Each row is a point. The window is the flat piece filled in between its corners: a triangle in 3 columns, a solid with four corners in 4, and so on. A path goes straight from each point to the next, and from the last back to the first. After which points does the path pass through the window?
In the rows, 128 means zero.

Window (3 x 3)
130,160,138
102,172,122
96,68,96
Path:
(1): 108,199,83
(2): 146,122,80
(3): 52,85,122
(4): 100,133,156
(5): 104,157,96
(6): 104,83,81
(7): 86,68,143
(8): 66,62,131
(9): 122,88,75
(10): 104,109,83
(11): 81,112,154
(12): 114,152,175
Through the window after points: 4, 6, 8

Window (6 x 6)
62,157,116,180,170,150
182,83,94,102,144,127
96,209,83,110,71,119
218,249,175,170,57,161
158,125,109,135,74,165
151,68,84,168,139,102
Path:
(1): 128,161,176,98,91,97
(2): 184,187,75,188,126,207
(3): 153,159,102,177,123,168
(4): 155,150,152,150,92,151
(5): 169,94,115,100,120,122
(6): 184,111,86,126,147,140
(7): 182,184,118,165,116,164
(8): 153,185,161,167,76,121
(9): 99,111,125,139,113,132
(10): 135,120,79,154,131,146
(11): 131,141,61,159,120,161
(12): 80,138,151,170,159,128
(13): 130,81,164,128,101,117
(14): 121,135,58,133,155,148
(15): 149,137,67,125,124,164
(16): 146,117,173,126,118,116
Through the window after points: 5, 7, 11

Window (9 x 9)
103,63,125,107,144,97,98,110,157
172,120,39,128,153,186,109,85,38
217,108,169,131,144,171,42,130,135
83,44,102,159,196,118,181,161,206
68,138,113,166,86,157,90,145,88
131,81,78,110,125,204,85,156,84
81,158,128,124,111,135,148,177,76
180,150,106,106,32,116,233,126,106
151,102,189,131,106,137,136,78,89
Path:
(1): 162,113,120,151,119,114,133,158,89
(2): 130,113,115,132,123,130,133,167,73
(3): 96,160,165,119,106,169,116,106,126
(4): 93,73,173,45,121,209,171,84,145
(5): 178,127,113,168,105,121,106,130,68
(6): 178,60,97,157,101,134,116,151,74
(7): 138,171,145,97,115,176,85,101,118
(8): 146,141,168,111,115,135,96,125,170
(9): 176,45,123,160,127,157,112,166,69
(10): 81,124,111,170,132,110,133,168,61
(11): 115,151,139,70,104,177,159,155,143
(12): 143,103,152,125,127,183,127,102,131
Through the window after points: 2, 4, 10

Window (12 x 12)
126,123,136,83,163,69,208,85,95,83,103,93
76,41,135,130,132,128,43,146,194,57,131,137
83,82,182,127,134,185,81,142,158,72,58,144
195,130,65,149,137,138,164,90,102,167,88,185
188,84,146,90,92,117,65,89,100,112,116,109
172,179,118,122,136,103,111,114,80,182,145,149
186,169,91,148,137,114,102,75,142,125,111,110
180,122,109,77,154,102,216,176,175,104,134,61
167,152,152,148,51,100,124,98,117,137,146,144
79,65,160,154,87,108,36,136,150,127,65,116
165,89,174,76,181,97,213,88,167,129,134,75
158,89,163,184,139,117,98,105,77,104,107,122
Path:
(1): 123,101,114,146,113,172,160,140,86,112,140,87
(2): 156,108,153,106,136,92,121,112,144,117,105,130
(3): 153,108,138,131,126,100,101,127,130,118,108,155
(4): 120,123,99,144,101,145,126,79,88,107,106,56
(5): 126,99,113,109,133,142,177,112,99,143,110,122
(6): 180,137,149,136,147,26,76,95,174,45,89,126
(7): 244,46,129,120,107,78,134,191,122,157,71,213
(8): 120,157,96,144,150,148,144,45,105,120,117,106
Through the window after points: 5, 7

Window (14 x 14)
149,99,126,91,143,179,90,145,182,173,107,163,154,117
136,101,147,105,73,111,77,114,97,113,49,163,169,139
54,106,117,127,195,87,147,155,151,130,111,111,162,101
100,111,111,111,140,130,129,67,166,169,115,72,137,111
117,100,139,131,238,108,85,129,113,61,66,80,133,152
163,61,115,190,143,168,127,144,108,110,118,107,161,138
50,135,118,162,129,166,125,97,186,140,81,106,184,158
75,120,177,81,135,136,124,183,177,156,124,80,130,127
79,98,184,129,120,139,47,108,142,122,131,169,178,108
95,136,145,106,161,26,122,143,205,147,119,72,144,185
208,59,126,156,76,139,167,115,145,7,86,162,125,157
192,194,19,154,27,60,104,84,175,55,86,57,141,89
71,198,189,121,159,126,200,140,156,157,178,123,207,121
145,90,73,102,164,171,148,170,116,111,177,128,90,167
Path:
(1): 137,89,126,103,179,141,83,127,137,77,100,84,173,137
(2): 89,92,101,127,133,143,120,104,151,127,133,88,191,130
(3): 110,154,162,112,156,105,118,147,170,109,65,140,106,138
(4): 122,109,147,163,172,119,140,139,147,150,123,117,97,132
(5): 106,119,104,94,94,104,96,120,143,57,102,87,217,149
(6): 120,97,103,109,142,163,134,138,158,103,118,116,212,113
(7): 121,149,137,144,153,88,154,132,142,146,121,93,66,163
(8): 76,137,138,164,189,92,145,142,128,125,89,124,82,159
Through the window after points: 8

Window (14 x 14)
95,148,107,108,82,160,126,88,167,110,62,157,85,199
121,79,62,83,112,150,95,140,146,110,50,109,66,117
161,128,149,59,168,118,170,200,126,75,115,109,23,161
34,89,164,135,120,124,152,102,51,199,166,188,111,195
109,115,192,157,36,129,69,102,158,155,127,158,163,159
127,142,70,112,132,147,70,133,210,32,113,47,176,170
111,115,88,160,114,242,161,201,88,153,90,127,140,93
178,152,160,59,102,151,88,79,103,92,111,99,146,159
96,137,75,109,109,108,204,106,87,129,143,149,109,127
132,173,80,155,103,191,99,134,111,123,206,110,73,158
184,157,134,209,98,121,143,111,56,173,86,103,186,150
108,180,133,87,221,131,179,100,150,195,188,116,119,143
160,113,146,119,116,144,155,108,121,189,179,173,123,207
104,63,121,162,243,177,201,152,93,67,163,105,93,66
Path:
(1): 132,108,102,102,206,145,125,132,88,123,100,193,84,153
(2): 125,125,87,132,156,118,70,165,113,102,131,185,116,155
(3): 130,126,141,112,113,179,150,112,128,131,118,95,113,148
(4): 138,151,121,138,98,188,156,107,154,155,130,78,131,146
(5): 107,113,90,125,125,136,101,130,90,111,113,156,134,150
(6): 106,162,59,147,193,113,90,149,107,98,74,190,119,118
(7): 120,115,145,109,143,163,177,109,143,133,173,79,120,147
(8): 124,126,161,101,104,153,230,115,154,181,158,69,73,148
(9): 131,130,79,100,146,148,102,135,100,86,93,141,105,146
(10): 135,150,102,103,161,160,100,130,122,79,135,140,114,118
(11): 124,91,117,171,100,167,185,135,134,152,119,75,98,151
(12): 70,82,110,101,107,172,180,102,166,98,137,78,88,189
(13): 173,197,127,142,148,134,59,131,74,173,121,170,198,105
(14): 117,133,86,120,172,185,116,158,91,85,162,177,107,144
(15): 106,103,153,116,61,128,170,104,127,211,66,67,119,139
(16): 111,132,113,123,73,143,165,121,140,143,155,84,119,138
Through the window after points: 6, 14, 16
